Each row of a before or after table is a point. One or more steps were done to the points. Then noise was added and the rows were shuffled. The steps act on columns, c1 being the first. Name the steps. A step turns or swaps two columns, mirrors them in a line or flattens them onto one, adds a multiple of one to another, or multiplies or shifts one. Angles are multiples of 10 degrees, from the lower column toward the higher: turns from -170 to 170, lines from 10 to 170 but not 90. Use the fewest steps. Two steps may share a column if one is a turn and the other turns, adds or multiplies; they go together, in the order done. Otherwise the lowest column goes first.
In the rows, 100 means zero.

Before:
0: 121  73
1: 107  76
2:  76  92
3:  75  70
4: 122 115
5:  51 111
6:  79  87
7: 181  73
8:  38  77
9:  78  37
After:
0: 119  63
1: 182  64
2:  77  20
3:  77  93
4: 107  70
5: 123 122
6:  72  87
7:  50 111
8:  72  55
9:  40  71
Steps: multiply c2 by 1.3

Before:
0:  98  70  29  83  76  99  97  81
1: 108  43  84  90  65  46 105  85
2: 138  99 169  49 153  87  95  67
3:  90 155 140  47 131 111 133  79
4: 100 102 148   5 113 118 108  88
5: 138  80 171  66 167 118 126 101
6: 100 113  84  80 101 107  73  89
7: 101 119 132  76 120  81 124 104
8:  63 123 136  74  70 101  34 129
9:  71  34 111  81 134  66  85  78
10:  91 127 169  72  96 137 119  88
11: 108  80  44 107  65  52  87 105
12: 105 113 120  45 128 107 124 124
After (13 x 8):
0:  61  81  44 110  63  92  87 105
1: 103  98 168  49 153  84  95  65
2: 108 112 121  45 126 100 122 124
3:  83 123 133  75 121  96 125 106
4:  95  69  30  84  73  99  97  84
5: 109 155 140  48 132 107 136  77
6: 133 127 170  73  96 108 120  88
7: 105 115  82  79 100 102  73  89
8:  86 125 138  75  71 112  37 130
9:  56  34 111  82 131 106  87  80
10:  49  42  85  91  65  92 106  86
11: 129  79 170  65 168  87 126 102
12: 119 103 150   5 114 101 109  89
Steps: turn c1 and c6 by -70 degrees; multiply c6 by 0.4

Before:
0: 160 107 101 107 103  32 164  55  80 153  72  83
1: 165  45  72  92  59 119 100  88  88 122 127  59
2: 124  95 102 122  55  41  51 106  59  77  65  77
3: 140 110  57 111  68  71  60  59 131 112  43 148
4:  45  72 126  98 100 106  67 131  30 159 145  76
5: 118  77  81 133  58  65  39 171  69 136 151  78
6:  91  74 122 124 121  63 106 124 188  41 153  39
7:  69  76 121  97 148  48  61 175  75 161  27 104
8:  44 118  74 106 129 104  77 154 107 132  57  91
9: 153 104  78 117 104  46  38 114  66  95 120  84
After, 10 rows:
0: 139 110  54  91  69  69  59  59 113 114  42 148
1: 165  44  73 106  60 122  99  90  95 119 127  59
2:  71  76 121  61 146  48  61 174  92 159  24 105
3:  48  70 126 103 103 107  71 132  70 160 145  76
4: 124  95 102  81  55  42  51 106  83  79  65  76
5:  44 118  76 110 128 104  75 155 102 132  59  89
6: 160 105  99  56 103  35 163  53  90 155  73  84
7: 116  77  79 109  57  67  40 170  88 136 152  77
8: 153 106  76  83 105  48  37 115  87  95 119  82
9:  93  74 124  99 122  66 105 125 137  39 153  41
Steps: add 0.7 times c6 to c4; multiply c9 by 0.4

Before:
0: 126  88 101  50 134 137 125  98 108  96  62 118 138  87  79  80 111  72  87 125  80 104 125 118
1:  99 101  98  55 136 140 108  72 121 120  78 108 112  78 103  97  91  85  91 126 114 117 115  75
2: 136  98 113  64 150 129  97  98 131 116 105 119 110  85  96  70  55 108  88 138  84  88  99 112
3: 135 116  81  75  87  75  65 114  91  53  97  83 165  79 152  75 103 130  78 141  95  78 141  49
4:  84  92 115 119  75  96 118  95  99  78 116  99 104 101 116 113 107  84 113 124 122  65  98 107
5: 107  83 111 124  62 101 107  94 125  98  71  71  82 104  94  91  70  85 116  85 112 104 109 130
6: 103 123  96 124  63 105  70  76 129  92 102  87  92 121  84  89 112  90 112 116 100  64 110 103
7: 104 121 102 150  58  53  78 102  97  83  92  82  78 115  86 124 101 100 105 128 123 117 125 143
8: 138 132 132 123  92 115  63 118  79  84 127  93 163  65 115  92  99 115  83 110  92  79 120  32
9: 115  97 134 127  63  82 115  83 129 116 103  70  69 135  83 115 112 121  96 114  93  99  80 113
10: 115 107 116  41 161 121 112  76  91 129  60 116 118  77  95  49  91 112 125 109  87 106 113 120
11:  97  78  98  84 120 129 100  95 126 119  92 124 122  84 111  91 100 103 126 116  63 116 129 105
12: 110 106 104  94 115 118 118  56  96  99 103 105 143  95  97  76  68  86  99 131  71 112  97  87
13:  98  93  84 139  70  55  99  82 121  90 113  96 108 134  76 118 103 109  90  77 136  93  97 129
After, 14 rows:
0: 137 107 143  88 132 122 112  74  91 129  59 117 106  76  80  52  94 172 125 108  38 106 113 119
1: 108 127  81 100  83 102  69  78 127  93 102  85  81 122  97  86 110 151 111 117 127  62 111 102
2:  59  92  96 123  93  93 117  94 100  77 121  99 113 102 102 111 107 141 114 123 120  67 100 106
3: 109 121  81 124  82  53  80 102  98  79  97  80  72 118 112 128  97 157 108 130 150 113 124 143
4: 197 133 116  92 114 115  63 117  79  85 128  91 144  64  54  91  98 175  83 108 123  78 120  28
5:  93  95  82 136  80  58  94  83 120  89 114  98  79 132  81 116 103 171  91  76 137  91 100 129
6:  96  99 118 111 114 139 106  73 121 122  79 112 109  78  90  99  93 147  92 127  53 117 116  75
7: 166  89 117  79 118 140 124 102 108  97  65 121 103  86  57  78 113 131  84 126  51 105 125 117
8: 189  98 133  85 126 129  95  99 132 117 105 118 102  85  87  70  57 167  89 138  65  88  95 111
9: 119  84  88 111  93  95 109  92 125  98  74  74  85 102 110  90  69 146 115  86 127 103 108 130
10:  94  79 114  66 110 131  99  96 123 119  93 129 123  84  90  92 102 163 125 115  88 115 130 107
11: 125 103 108  70 105 117 118  56  97 101 103 110 120  96  61  79  65 148 100 130  93 111  95  88
12: 135  97  99  89 104  86 116  84 128 114 103  71  70 134 120 113 116 179  93 114 128  94  77 113
13: 187 119  81  93  84  75  65 112  92  51  96  82 177  80  69  75 103 189  79 143  75  76 140  48
Steps: multiply c1 by 2.5; flatten c3 and c5 onto the line at 40 degrees; swap c4 and c21; turn c13 and c15 by -60 degrees; shift c18 by 60
